Rows are points. The ring and each string are closed loops that go straight from each point to the next, and from the last back to the first. Before rounding, they use only three directions, however many columns there are. Count how often each string passes through the ring. Passing back the other way cancels.
In the rows, 128 means zero.

Ring:
[[185 144 123]
 [158 162 109]
 [121 160 106]
 [ 95 127 126]
 [106 100 147]
 [129  87 158]
 [172  92 155]
 [189 115 142]]
String (15 x 3):
[[164 196 119]
 [167 177  89]
 [161 142  80]
 [175 149  83]
 [194 166 112]
 [199 173 144]
 [161 143 146]
 [160 135 127]
 [162 129 102]
 [189 160  89]
 [185 177  94]
 [162 152  83]
 [145 128 113]
 [147 141 132]
 [153 166 135]]
Times through: 0

Ring:
[[186 149 139 149 151 117 138 121  96]
 [159 195 121 147 145 121 142 117  94]
 [111 213 104 141 131 133 140 110  96]
 [ 62 182 107 130 113 150 129 103 105]
 [ 46 140 118 125 106 158 121 101 111]
 [ 61  62 128 125 105 161 114 101 113]
 [ 98  31 128 132 114 153 117 104 109]
 [141  33 133 140 128 140 122 110 104]
 [186  90 144 147 146 122 132 119  99]]
String (12 x 9):
[[ 55  84 173 115 106 160 106 106 126]
 [ 86 110 159 124 117 148 116 109 117]
 [ 73 120  92 135 112 153 128 100 101]
 [ 51 131  60 137 104 159 132  94  95]
 [ 16 142 111 120  96 167 118  96 114]
 [ 16 135 163 109  97 167 107 102 128]
 [ 77 117 179 118 116 150 111 111 123]
 [ 72 106 162 121 113 153 113 108 120]
 [ 95 108 129 132 119 147 123 107 108]
 [ 67  85  67 138 106 158 129  95  96]
 [ 33  49 100 125  94 170 114  94 111]
 [ 24  48 136 116  92 173 106  97 121]]
Times through: 2
String:
[[176 249  84 158 153 112 156 117  81]
 [166 229 154 142 151 115 139 123 101]
 [155 200 169 137 146 120 132 123 107]
 [139 159 150 137 137 129 130 117 106]
 [134 149  94 147 133 133 139 109  92]
 [166 183  69 159 145 121 152 111  80]
 [147 150  90 151 137 129 142 110  89]
 [134 131 139 138 133 133 129 114 104]
 [165 143 167 139 145 123 129 121 107]
 [200 152 202 139 158 111 128 130 111]
 [220 160 154 153 163 106 141 127  95]
 [212 165 105 161 159 108 150 121  83]
 [169 152  97 154 144 122 144 114  87]
 [140 139 112 145 135 131 136 112  96]
 [126 131 111 142 130 136 133 109  98]
 [150 169  86 152 139 126 145 111  87]
 [161 201  85 155 145 121 150 113  84]]
Times through: 0

Ring, 6 rows:
[[189 142 117 104 143 143 110 113 125 115 106 121 131 138]
 [190 198 120  95 158 126 118 113 160  97  95 123 156 119]
 [121 195 115 104 157 119 135 121 173  91 106 142 156 121]
 [ 57 118 125 127 137 133 143 128 141 105 135 151 124 143]
 [ 64  51 145 140 121 153 134 128 100 123 151 139  95 162]
 [111  53 135 132 120 159 121 122  89 130 141 130  94 164]]
String:
[[124  68  95 122 121 161 116 120  90 135 130 140 100 165]
 [111   7 127 138 107 174 114 122  59 145 150 131  75 180]
 [113  25 128 135 112 169 116 122  70 140 146 131  82 174]
 [127  53  98 124 117 165 113 120  80 139 133 138  94 170]
 [142  93  96 115 128 155 114 118 101 129 122 137 111 157]
 [183 106  86 106 130 157 104 113  98 132 111 130 115 155]
 [215 135 130 104 142 148 104 111 116 118 106 110 128 139]
 [184 135 158 113 144 140 115 115 127 108 115 109 129 134]
 [150 125 152 118 141 140 122 118 128 109 122 119 125 138]
 [132 107 101 115 132 149 119 119 113 123 121 139 117 152]]
Times through: 1

Ring (8 x 14):
[[183 145 164 151 163 162  39 139 106 115 110 128 170 140]
 [153 160 184 139 108 116  78 149  88 106  49 175 102 125]
 [115 151 168 117  75  93 127 146  84 113  41 186  60 119]
 [ 82 130 130  90  65  90 170 134  91 129  72 168  45 121]
 [ 71 107  95  78  84 109 183 121 104 144 123 134  68 130]
 [ 93  88  81  90 128 145 156 111 119 151 172 100 123 143]
 [142  95 103 122 173 178  95 115 126 143 185  88 182 152]
 [176 122 137 144 181 180  49 127 118 128 154 102 193 149]]
String, 17 rows:
[[153  86 142 147 171 173  90 121 123 130 157 122 185 154]
 [142 117 129 125 147 154  94 126 112 131 137 119 150 142]
 [148 137  91 105 162 168  74 123 116 142 169  74 161 141]
 [181 135  94 123 202 200  31 120 125 141 196  51 213 150]
 [195 101 158 169 205 197  34 126 125 123 163 109 227 159]
 [162  94 172 162 162 163  82 129 115 119 124 149 176 151]
 [139 115 128 124 144 152  98 126 112 132 137 120 146 142]
 [138  99 143 136 145 152 106 125 114 128 132 136 151 145]
 [129  61 124 136 165 171 125 112 128 140 177 118 178 158]
 [119  74 139 133 138 148 137 119 118 133 141 144 144 149]
 [114 115 107 102 125 139 127 123 110 139 139 116 120 137]
 [ 84 115  47  61 119 140 156 111 116 160 181  72 105 135]
 [ 80 114  43  58 117 139 160 110 116 162 183  70 102 135]
 [109 128  85  85 123 139 125 121 109 145 149  96 113 134]
 [119 101 129 119 128 140 128 124 111 133 131 135 128 141]
 [116  67 107 120 155 164 137 110 127 145 181 110 162 154]
 [136  69 101 127 181 185 109 108 133 147 203  87 194 159]]
Times through: 1

Ring, 6 rows:
[[209 129 119 123 103 128 129 121 105 136 110 140 112 117]
 [170 188 135 129 127 125 142 132 122 128 130 123 125 135]
 [ 98 191 146 131 146 125 135 150 134 122 140 110 145 146]
 [ 80 142 141 127 136 127 119 154 130 125 131 118 148 137]
 [121  79 138 118 104 122 109 143 115 134 113 144 133 115]
 [196  82 122 117  90 125 117 124 102 139 102 152 113 106]]
String:
[[220  58 139 112  68 112 119 120  98 145  98 174 102  93]
 [215  47  80 118  88 144 101 114  87 142  85 145 112 103]
 [176  84  89 122 109 144 107 124  99 136  99 130 124 117]
 [181  57 100 118  94 136 103 124  97 139  95 144 120 107]
 [184  25 112 112  78 128  99 125  95 143  90 161 115  96]
 [167  52 160 110  73 105 115 135 109 142 107 175 114  96]
 [158  78 168 113  81 103 122 139 115 139 114 169 117 103]
 [154 100 149 118  97 115 122 137 115 135 116 152 122 113]
 [165  75 174 112  76  99 124 138 115 140 114 175 114 100]
 [200  26 132 109  66 116 107 124  96 145  92 175 107  90]
 [201  53  95 117  88 137 104 119  93 141  91 148 114 103]
 [208  65  82 120  95 144 105 116  91 140  90 139 115 108]
 [229  61 108 115  78 128 113 114  92 143  92 159 104  98]
 [218  83 138 115  77 114 124 121 102 142 103 166 104 100]
 [184 112 153 118  91 111 130 131 113 137 116 158 113 110]
 [189 113 163 116  86 105 134 131 114 138 117 164 111 107]
 [162 126 147 121 105 116 129 135 117 134 120 145 122 118]
 [169 124 115 124 114 133 121 129 110 133 113 130 125 123]
 [173 120 110 124 114 135 120 128 108 133 111 130 124 122]
 [171 117 155 118  96 111 130 134 116 136 119 154 117 113]
 [200  89 167 113  73 101 131 129 110 142 112 175 105  99]]
Times through: 0
String:
[[249 123 100 123  96 134 129 109  96 139 101 142 103 112]
 [187 158 176 120  97 100 148 133 123 135 129 157 112 116]
 [154 159 165 123 111 109 140 140 126 131 131 143 123 125]
 [133 196 186 126 122 101 152 147 137 127 145 138 128 133]
 [ 83 228 147 136 162 128 142 154 141 117 150  97 151 157]
 [ 79 178 116 134 159 142 122 151 130 120 134  93 155 151]
 [ 47 145 110 132 159 146 108 158 129 120 129  93 163 149]
 [ 75  99 172 118 112 109 116 158 130 130 129 145 142 121]
 [127 102 170 117  98 106 124 146 123 134 123 156 127 114]
 [147 111 140 121 107 120 121 138 116 133 117 142 127 118]
 [174  85 163 114  81 105 125 134 113 139 113 168 113 103]
 [225  81 129 115  78 118 123 118  99 142 100 163 103 100]]
Times through: 0

Ring (9 x 14):
[[155 111 131 115 121 117 120 127 129 135 119 107 140 156]
 [153 113 134 121 123 127 130 140 134 135 139 138 105 124]
 [142 115 129 134 131 138 141 147 147 126 166 162  70  84]
 [131 119 124 138 139 142 145 143 159 117 175 166  57  76]
 [125 122 123 131 143 139 140 133 163 114 164 151  69 102]
 [124 123 121 122 144 128 129 116 161 113 139 117 104 144]
 [126 120 117 122 141 122 124 108 157 113 131  97 127 155]
 [133 115 114 124 135 116 121 106 148 115 126  83 146 155]
 [145 111 120 121 127 114 119 113 137 124 119  85 153 159]]
String, 28 rows:
[[146 117 135 117 129 129 130 138 141 132 138 143  96 133]
 [156 115 142 115 122 130 131 149 132 141 138 156  91 128]
 [160 111 138 121 118 128 132 149 128 141 142 150  99 115]
 [152 109 126 132 122 127 133 139 134 130 149 133 109 102]
 [140 114 122 128 131 126 131 128 145 122 145 123 110 121]
 [152 115 135 107 124 116 117 124 132 136 110 107 139 176]
 [163 112 139  95 116 103 105 115 118 144  82  79 179 218]
 [153 108 122 117 120 108 114 112 127 130 108  75 171 171]
 [142 109 113 132 128 118 126 115 140 119 136  91 143 128]
 [139 109 110 136 130 120 128 115 143 116 143  93 138 118]
 [139 113 119 128 132 123 128 121 145 120 139 108 124 130]
 [147 117 133 105 127 113 114 116 135 132 103  95 149 192]
 [151 111 124 112 123 107 112 109 129 130 102  73 172 186]
 [152 107 119 121 120 109 116 112 128 128 114  74 171 161]
 [147 108 118 130 125 119 126 122 136 124 136 100 138 126]
 [140 113 121 130 131 126 131 126 145 121 146 120 112 118]
 [149 117 136 108 126 119 120 126 135 135 115 115 129 172]
 [160 116 146  98 119 116 116 133 124 146 103 121 133 187]
 [160 111 139 119 119 127 130 148 128 141 139 148 101 121]
 [147 110 125 143 126 139 145 152 142 126 177 165  70  59]
 [135 113 117 141 134 134 140 134 152 116 167 139  88  82]
 [140 117 128 123 132 128 131 131 146 125 142 132 101 128]
 [142 119 135 122 132 135 136 144 147 129 152 159  76 113]
 [135 117 126 146 136 151 155 159 158 120 197 195  28  36]
 [129 113 114 161 139 152 160 154 164 110 212 187  29   7]
 [133 114 117 144 136 139 144 138 155 115 176 151  73  69]
 [132 113 115 155 137 146 153 148 158 113 197 171  49  31]
 [138 116 124 131 133 132 135 134 149 122 154 138  92 106]]
Times through: 5
String:
[[118 120 111 136 147 131 135 114 167 104 157 115  99 114]
 [115 127 118 118 150 125 125 104 169 107 131 101 114 166]
 [126 125 126 107 143 119 118 106 157 117 113  97 129 191]
 [133 120 125 115 137 121 122 115 150 121 124 105 125 165]
 [134 116 120 127 136 125 129 121 151 118 142 114 114 130]
 [137 118 124 112 134 115 117 108 145 122 112  88 146 182]
 [142 116 123 108 130 108 111 102 138 125  98  69 170 200]
 [148 110 119 113 124 103 109 101 130 126  97  56 187 194]
 [150 108 119 122 122 110 117 112 130 127 116  77 166 159]
 [160 108 129 110 116 107 112 117 120 138 101  81 172 182]
 [162 113 141  97 117 108 109 122 120 145  90  95 161 206]
 [168 112 145  94 113 107 108 126 114 150  86  96 165 210]
 [167 108 138 106 112 110 114 129 115 146 102 101 158 178]
 [148 109 121 130 124 123 129 129 136 126 141 114 125 118]
 [158 108 128 117 118 114 119 125 125 135 117  98 151 155]
 [159 109 130 110 117 108 112 118 122 137 102  83 169 182]
 [152 114 133 103 123 110 111 115 129 135  97  87 161 198]
 [140 116 125 121 132 123 126 123 145 123 133 114 120 142]
 [134 112 112 136 134 124 131 117 150 113 149 105 122 114]
 [135 116 120 124 134 123 126 118 148 119 135 107 123 140]
 [133 121 125 109 137 115 116 106 148 121 109  88 144 191]
 [128 125 128 102 141 114 113 101 153 120 101  84 145 211]
 [133 122 128 111 138 121 121 115 151 122 120 108 123 173]
 [128 118 116 132 140 129 133 120 157 112 151 119 103 117]]
Times through: 1

Ring:
[[202 130  87 145 133 104 119 117 179 127 208 140 133 134]
 [196 143  67 167 135 123 138 123 169  87 192 136 151 145]
 [148 158  90 160 122 145 147 137 134  81 127 123 156 132]
 [101 141 151 128 104 148 150 142 107 123  79 102 116 115]
 [ 96 129 178 106  98 135 137 138 108 159  80 100  97 104]
 [149 139 134 116 113 112 111 129 144 157 141 130 126 106]]
String (29 x 14):
[[213 145  69 149 136  99 106 118 185 122 215 153 156 129]
 [232 121  69 155 142  94 119 109 200 122 249 146 130 147]
 [218 109  85 153 139 101 134 110 192 123 237 132 111 152]
 [194 122  93 150 132 112 135 118 173 118 201 129 120 143]
 [155 153 102 143 120 128 127 133 142 112 139 130 149 120]
 [184 179  50 170 132 131 123 134 156  72 160 150 194 128]
 [211 158  35 186 143 129 140 125 175  57 201 145 177 153]
 [206 126  62 179 141 127 158 119 177  73 211 126 133 165]
 [172 133  92 159 128 131 150 126 155  94 168 121 130 145]
 [162 150  78 172 128 146 157 133 144  67 146 121 152 146]
 [140 161  86 169 121 156 159 140 127  64 114 118 159 138]
 [141 124 123 148 118 141 161 131 135 105 135 105 109 141]
 [139 124 132 138 116 135 152 130 135 120 133 107 107 133]
 [126 156 120 138 111 141 136 140 121 111 102 119 144 115]
 [ 84 172 139 132  99 161 143 152  90 104  43 110 152 102]
 [ 71 137 179 117  94 157 157 147  88 133  46  89 101 109]
 [ 86  92 206 104  96 140 167 133 106 167  86  75  47 123]
 [ 82  83 221  94  93 136 164 131 105 183  86  71  33 120]
 [ 87 100 208  95  94 133 150 133 107 181  84  83  56 111]
 [113 102 186 104 102 125 144 129 124 173 114  94  67 117]
 [105  94 204  92  98 120 140 128 121 193 110  91  53 111]
 [117  97 194  94 102 115 134 126 129 192 123  97  60 111]
 [141 131 138 124 113 123 130 130 138 144 134 117 114 117]
 [141 129 142 119 112 118 125 129 139 153 136 119 111 114]
 [147 136 130 125 115 120 124 129 141 142 139 123 123 115]
 [142 164 111 131 114 127 114 137 134 125 119 135 158 105]
 [170 150 111 122 119 104  98 127 157 151 161 144 147 104]
 [199 128 104 127 128  92 103 116 179 155 207 144 127 121]
 [218 108  99 135 135  87 115 108 194 152 239 139 108 138]]
Times through: 3
